Each point is reached from the start by the listed moves, each made 0, 1 or 2 times, or once backwards (-1), plus a little noise. Say if it took an odd or an even number of moves. Then give how often each move was made.

Moves:
(1): [27 11]
(2): [-6 16]
Start: [-3  6]
Points:
[44 44] -> odd (2, 1)
[-36  11] -> even (-1, 1)
[  3 -11] -> odd (0, -1)
[58 11] -> odd (2, -1)

Moves:
(1): [22  0  2  0  0 -9  2]
(2): [ 0 23  1  3 -4  0  4]
(3): [ 0  1 24 -7 -2  1 -2]
(4): [-4  0  5 25  1 -5 -3]
(5): [-7  2  3 -5 30  1  1]
(6): [ 9  5  0  5  6 26  1]
Start: [ -4 -19   3   1   9   0   0]
Points:
[ 25   2   3   7 -24 -11   5] -> odd (1, 1, 0, 0, -1, 0)
[-43 -46  35  40   6 -23 -14] -> even (-1, -1, 1, 2, 0, -1)
[ 34 -18 -23  19 -14  17   3] -> even (1, 0, -1, 0, -1, 1)
[ 7 41  8 10 41 52 12] -> odd (0, 2, 0, 0, 1, 2)
[ 26  32  37  60 -24   5   3] -> even (1, 2, 1, 2, -1, 1)
[-22 -30  39  49  53  55 -10] -> even (-1, -1, 1, 2, 1, 2)

Moves:
(1): [13 -1  2  3 -3  3 -8 -4  4  0  1  1]
(2): [-2 14 -7  1 -1  1  1  5 -1  0 -2 -4]
(3): [-1  3 18  9 -1  0  3 -1  1  1 11 -9]
(4): [ -1  -7  -8  15   5  -7   5  13   2   3   0 -12]
(5): [ 2 -1  0 -1 17  9  3 -3 -4  2  0 -4]
(6): [-7 -3  2  7 -4 17  7 -2 -1  1 -7  2]
(7): [ 9  0 -2 -5 -2 -1 17  0  4  0  1  0]
(8): [ 1 -4  4 -2 -3  2  0 16 -1  0  1  2]
(9): [ -1   0  -1  -4   3   4  -6   6  18 -11  -4  -1]
(10): [-5  3  0 -6  0 -1 -1  2  6 17 -1  0]
(11): [ 0 -1 -6  0  2  0 -1  3 -1  3 13  6]
(12): [ 0  4  6  7  7 -6  6  4  2  4 -5 19]
Start: [  4   4 -13  -7   0   3   0   5   3  -9 -12   3]
Points:
[ -7  27 -13  35   3  29  57  34  55   1 -15 -46] -> even (0, 2, 2, 2, 0, 2, 2, -1, 2, 1, 0, 0)
[  5  17  11  12  24  60  33   4  23  10   3 -17] -> even (1, 1, 2, 0, 2, 2, 1, 0, 1, 1, 1, 0)
[ 19  17 -47  28  44 -34 -13  17   4  50  -9  23] -> even (2, 1, -1, 2, 1, -1, -1, -1, -1, 2, 1, 2)
[ 39   1 -51   0  44   7  30  55  43  30 -17   2] -> even (2, 1, -1, 2, 2, 0, 2, 1, 1, 2, 1, 1)
[-17  17 -55 -40  47  23  -2  27  34  13 -10   6] -> odd (-1, 1, -1, 0, 2, 0, 0, 0, 2, 2, 2, 0)
[-11   3  20  27  12 -13  27  43   0   3  17  -4] -> odd (-1, 0, 2, 1, 0, 0, 0, 1, 0, 0, 1, 1)
[ 11 -40 -16  10  27  38   3  50  19   6 -14 -39] -> even (1, -1, 0, 2, 2, 1, 0, 2, 1, 1, 0, -1)
[ 27  41  10 -10  11  31 -16  20  40 -27 -15  15] -> odd (2, 2, 1, -1, 1, 0, 0, 1, 2, 0, 0, 1)

Moves:
(1): [11 -1 -1  3 -1 -1 -2  6  1 -4 -4 -2  1  7 -2 -5 -2 -6  4  2]
(2): [ 1  3  6  2 -1  2  5 -2 -1 -2 -1  5  2 -3  0 -8 -3  5  2 -4]
(3): [ 1  4  8 -2 -2 -1 -2  1  4  2 -6 -4  4 -7  0 -3 -2  2 -3  3]
(4): [  6  -5   0  -3  -5  -2   4  -4   1   9  -7  -2   3   2   5 -11  10  10
  -1   2]
(5): [  3  -5   0  -3   4  -3   4   4   0  -7 -10  -3 -10  -1   1   2  -3   6
   9  -2]
(6): [-9 -8 -3  1 -2  7  0  9  6  4  8  7 10 -7 -8 -1  0 -4  4  3]
(7): [  8  -1   2   0   6 -10   4  -1   0  -2   3   5   5   4  -5  -2   1   2
  -8   2]
(8): [ -3   1  -4   3 -16 -10   2  10  -4  -4   6   6 -11  -8  -7  -3   5  -2
   2   2]
(9): [ 0  4  2  0  1  4  6  5  1 -2 -5 -1 -4  3 -5  4 -1  0 -6  2]
(10): [  3   2  -2   0   1  -2  -7  -7   7  10   1   6  -7   1  -2 -13 -11   6
   3   2]
(11): [-4  4  0 11 -4  1 -3  4  8  2  4  1  2 -2  2  0  4  5 -2  0]
(12): [-8 -2  1  6 14 -3  3  3 -8 10 -2 -4  0  8 -3 -6  6 -3  0 -3]
(13): [ -4   3  -7  -1  -1  -4   7   9   4   4   2  -1   7   6  17 -10   1   2
   8  13]
(14): [ -2  -6   0   2  -5   2   5  -3   0  -1   2 -10   1   2  -4  -1  -5  -1
  -6  -1]
(15): [  1  -5   7   3  -8   2   6   5   9  -7   3   1 -15  -6   6   3   5 -11
  -4  -1]
(16): [ 3 -2  2 -1  2  9 -9  4 -4 10 10 -2 -1  3 -1  3  0  3  2  5]
(17): [  2   7  -5 -10   2   1   5   2   4  -2  -1  -6  -2   4  -1   8   6   5
   2 -13]
(18): [-5 -2 -1 -1  2 -4 -6  2 -3  4 -1  7  0  8  4 -6 -7  2 -4 -3]
(19): [ 2  2  4  0 -2 -6  5 -4  5  2 -5 -1  0  6  1  3 -2  3  6  0]
(20): [ -4   0   2 -11  -1   5  -2   3   3 -10   1  -7  -2   6  -3   0   4  -1
  -4   5]
Start: [ 11   8   0   3  -5  -3 -14   1  11   6   8   3   0   3   8   9   1  -3
  12   6]
Points:
[ 10 -20  27 -38 -57 -25  31  55  21 -10   0 -20 -36   1  41 -25  32  19
  16  49] -> even (-1, 1, 2, 2, 2, 0, 1, 2, 0, -1, -1, 0, 2, 1, 2, 2, 0, 1, 1, 2)
[ 32   4   4  25 -18  -5  58  20  44   8 -49 -42 -24  41  60 -31  16   2
  16   4] -> even (2, 1, 0, 2, 1, -1, -1, -1, 2, 0, 1, 1, 2, 2, 2, -1, 1, 0, 0, -1)
[ 23  -7  -4 -22 -38 -19 -14  18  59  16 -26 -32 -17  54  43 -37   6  18
  32  21] -> odd (2, -1, 1, 2, 1, 0, -1, 0, -1, 1, 1, 0, 1, 1, 1, 0, 1, 2, 2, 2)
